Each row is a point. Two turns around zero, p and q, are shown by what they do to some points. Where does a point land after both, in the order given? Backwards means that the second turn is done in reverse. Each puzzle has new turns, and all numbers are rounded.
In the rows, 128 means zero.

Turn p:
[108 145] -> [104 140]
[131 136] -> [129 136]
[ 80 115] -> [ 85 104]
[191  76] -> [202  93]
[129 167] -> [120 166]
Turn q:
[161 151] -> [142 166]
[140 107] -> [150 117]
[185 147] -> [164 176]
[ 78 127] -> [87 99]
[ 76 108] -> [96 82]
Where do these land?
p, then q: [135 136] -> [127 139]
q, then p: [138  99] -> [156 116]
p, then q backwards: [ 62 113] -> [ 61 137]
q, then p: [177 163] -> [135 188]

Turn p:
[114 102 150] -> [ 93 115 127]
[156 129 135] -> [135 126 156]
[ 69 183 143] -> [113 195  83]
[173  98  84] -> [170  76 146]
Turn q:
[109 116 105] -> [125 109 102]
[170 163  85] -> [165 178  97]
[105 163 108] -> [102 150  96]
[102 103 136] -> [113  94 130]
[154  95 206] -> [134 108 214]
Where do these land?
p, then q backwards: [ 99  99 111] -> [ 95 113 102]
q, then p backwards: [161 135  84] -> [116 165  88]
q, then p: [ 91 133 113] -> [133 113  91]
q, then p: [161 145 204] -> [ 74 185 160]

Turn p:
[171 126 139 150 118 151] -> [172 134 136 114 119 155]
[ 93 178 118 111 152 127] -> [ 82 149 113 104 162 116]
[154 104 103 103 115 102] -> [148 115  93 146 101 106]
[165  88 104  99 132 152] -> [156  90  86 139 114 153]
[114 141 138 146 134 108] -> [122 140 150 125 139 107]
[114 147 177 130 162 166] -> [106 111 161  80 151 158]
[111 109 108 127 163 153] -> [118 100 118 143 165 146]
[ 93 151 125 143  80 104] -> [102 179 146 151 108 111]
[138 109 140 143  95  88] -> [148 136 150 148  92  99]
Turn q:
[135 133 157 117 126 145] -> [140 139 156 126 126 144]
[138 147 128 114 101 124] -> [139 153 137 134 118 107]
[119 158 117 225 141 109] -> [ 83 110 101 210 164 133]
[120  41 118 117 137  99] -> [134  62 100  93  80 135]
[115 130 121 111 116 152] -> [125 155 124 109 121 136]
[114 148 140 100 137 127] -> [119 139 155 106 138 118]
[155 139 115 112 139 139] -> [156 137 124 118 150 122]
Where do these land?
q, then p: [104 135 146 153 120 131] -> [110 141 155 137 138 144]
p, then q: [175 147 119  84 115  86] -> [148 138 100 123 106  59]
q, then p: [103 135 110 160 115 128] -> [111 152 133 155 152 129]
q, then p backwards: [173  87 137 156  99 112] -> [163  69 112 124 103 123]
q, then p: [132 146 123 118 146 160] -> [122 121 113  97 150 135]
p, then q: [105  81 174  98 121 159] -> [116 136 126 115  67 180]
p, then q: [130 162 112 106 169 107] -> [117 103 117  90 147  91]
p, then q: [102 131 103 148 138 141] -> [108 119 126 134 161 147]

Turn p:
[187 130 150 145  36  95  59  69] -> [174  87 174 200  53 131 105  60]
[119  99 164  93 147 130 159 146] -> [142 103 137  97 156 148 130 173]
[121 118 167 183 174 127 149 123] -> [ 99 130 150 168 182 126 154 155]
[112 193 148  92 121 195  87 150] -> [137 198 157  83 132 179  96  90]
[121 108  86 129 168 124 131 108] -> [ 82 107 101 115 139 102 129 122]
[107 103 135 127 105 198 172 141] -> [116 138 108 109 121 201 169 153]
[123 148  87 126 143 111 172 114] -> [118 132 107 103 126  85 169 125]
[ 78  95 136 105 111  84 132 156] -> [136 119 129 116  98 113 101 199]
[182 159  78 152 146  88  90 144] -> [146 139  89 160 143  68  99  74]
Turn q:
[ 83 115  67 101 130  93  84 156] -> [111 117  91  81 174 144 125 192]
[120 117 159 112 169 160 178 147] -> [148 122 149 129 139 130 190  82]
[142 101 146 105 124 154 162 111] -> [155 118 135 108 104 129 138  84]
[ 92  73  84 132 106 119 111 160] -> [136  74  93 102 136 161 132 174]
[178 190 143 137  91 103 111 147] -> [126 180 148 158  91  87 110 173]
[ 90 116  75 152 133 175  77 153] -> [118 116 128 127 156 215 122 170]
[140 111 105 109 159 186 117  87] -> [152 145 139 105 149 180 103  82]
[136 194 194 137  84  82 144  88] -> [ 67 158 142 152  73  52 111 111]
[156  99 171 139 176 161 110 124] -> [159 108 187 147 156 135 119  93]
[143 165 136 157 107  48 186 108] -> [107 144  70 172 101  49 130 120]
Where do these land?
p, then q: [151 149 126 145 165  54 114  99] -> [114  89 111 152 162  59 100 129]
q, then p: [ 94 104 137 155  91 141 118  93] -> [ 93 116 126 134  83 166 108 141]
q, then p backwards: [ 39 130 135 117 119 125  95 157] -> [ 82  82 136 120 171 159 167  91]
p, then q: [143 186  76 162  99 183  80 188] -> [ 83 225 106 152 120 171  75 128]
q, then p: [131 132 125 145 129  75 176 113] -> [113 118 101 146 101  70 140 128]
p, then q backwards: [151 102 118 103 159 138 159 106] -> [ 83  87 128 113 144 115 135 133]
p, then q backwards: [114 102 134  88  81  80 131  84] -> [140  83 176 124  64 128 127 149]
p, then q: [132 196 124 149 173 144 112 115] -> [ 74 161 129 136 160  97 123  87]
p, then q backwards: [165  62 185  87  96 187 173 168] -> [108  54  54 139 134 193 109 181]
p, then q backwards: [161 117 121 129 169 154 122 156] -> [112 115  90 134 171 117 122 105]

Turn p:
[140 154 136 166 112 104 113 143 158 126 120] -> [109 149 143 159 112 124  97 123 161 118 120]
[130 136 139 157 121 117 153 180 171 100  79] -> [ 82 168 117 168 136 102 112 162 137 102  94]
[119 128 146 122  93 110 119 110 148 127 100] -> [105 106 129 152 108 141 114 115 118 119  98]
[133 162 131 138 112 119 145 160 144  70 116] -> [ 99 171 103 134 137 120 108 122 138  77 115]
[120  91  99 151 135 146 143 109 111 120 162] -> [130 126 116 111 132 161 145 155 126 141 178]
[141 132 103 101 122 129 124 128  82 160 120] -> [175 125 111 112 116 119 116 119 101 158 125]
[123 121 156 108 136 101 132 113 102 160 143] -> [155 101 154 143 131 117 135 106  98 133 144]
[134 146 162 164 122 152 132 139 143 102 102] -> [100 165 155 130 135 143 119 144 134 104  97]
[166 115 124  91 141 126 123 112 123 144 136] -> [170  92 121 122 150 127 124 126 134 135 121]
[104 135  97 133 154 161 153 107 138 133 156] -> [127 145 113 115 140 150 181 123 145 151 150]
[115 105 119  98 129 152 111 131 113 154 170] -> [158  99 131  94 105 118 161 133 128 135 150]
[113 110 124 106 158 117  90 104 104 143 132] -> [129  87 141  99 135 116 124 108 116 163 144]
Turn q:
[155 107 178 141 113 133  89 117 181 156 150] -> [176 125 151 146 146 118  99 151 163 188 138]
[114 135 122 121 138 105 125  93  91 101 129] -> [125 124 122 103 121 107 121 104 142  82 112]
[140 160  85 127 155 118 162 140 153 135 148] -> [114 129  76 160 145 170 137 119 129 117 130]
[143 105 132 162 136 157 109 117 135 152 133] -> [158 129 156 141 157 133 118 132 112 148 106]
[187 135 119 115 138 111 130  99 145 133 109] -> [161 142 109 114 122 171 108 153 152 116 115]
[112 130 173 132 121 110 134 114 126 132 118] -> [143 146 138 107 132 101 138 122 148 131 152]
[ 93 121 118 117 118 152 105 123 120 133 119] -> [110 129 144 124 110 109 134 111 118 148 100]
[120 109 126  90 152 132  99 124 130 128 127] -> [117 105 121 110 122 117 133 142 145 145  92]
[102 119 134 119  99 146 104 133 111 125 160] -> [111 107 141 131 117  92 103 109 113 149 129]
[ 99  79 121 122  76 120 162 113 104 105 130] -> [155 101 135 115  74 100 144  98  92 112 150]
[140 143 136 178 125 163 146 154 152 108 117] -> [121 135 173 158 149 169 140 124 118 128 159]
[117 167 125 135 118 136 144 139 124 143 143] -> [105 150 113 139 140 132 119 106 116 135 148]
[155 129 110 111 147 120 176 154 112 119 115] -> [117 119  97 110 129 163 149 149 105 100 146]
[116 155 115 122 157  90 107 173 108 125  93] -> [ 77 154 115 135 129 111 150 172 139  95 117]
Where do these land?
q, then p backwards: [140 153 134 133 150 104 158 137 114 119 133] -> [131 123 120 127 134 126 149 129 131  83 152]
p, then q backwards: [ 82 137 145 152 108 115 100 121 143  99 184] -> [105 162 138 122 102 124 154 137 122  57 111]
p, then q: [111 120 122 148 144 176 112 109 132 121 103] -> [ 99 144 117 104 126 127 158 125 118 171 128]
q, then p: [145 120 143 148 128 158 127 111 139 116 107] -> [144 124 160 121 142 134 139 135 127 111  99]
q, then p: [150 145 134 137 104 149 110 113 124 128 114] -> [132 126 158 109 113 127 122 110 135 119 102]
p, then q: [144 108 138 149 142 114 133 108 121 146 109] -> [131 134 146 128 165 113 128 147 114 141 120]
p, then q: [ 91 121 139 127  88 130 116 165 120 140 120] -> [121 142 133 128  85  97 116 124 113 111 162]
p, then q: [147 107 132 144 139 148 153 161 144 140 160] -> [115 112 117 153 146 151 133 149 132 124 175]
p, then q backwards: [145 108 131 140 141 109 129 157 146 116 135] -> [136 134 145 139 134  97 107 150 124 119 141]
q, then p: [136 111  73 130 138 107 116 127 126 130 107] -> [109 163 104 126 123 136  98 153 112 124 108]
p, then q: [130 119 138 101 134 111 130 131  54 142 119] -> [134 125 111  87 138 104  83 155 110  99 112]
p, then q: [ 99 176 143  31 133 104 103 116 147 136 160] -> [216 113 108  94  82 140 145 100 155  87 112]
q, then p backwards: [142 139  91 136 143 109 122 112 142 152 111] -> [151 150 119 129 103 145 161 132 143 127 109]
q, then p: [129 128 127 116  99 158 184 122 140 109 129] -> [164 112 128 106 114 174 158 130 119 120 139]
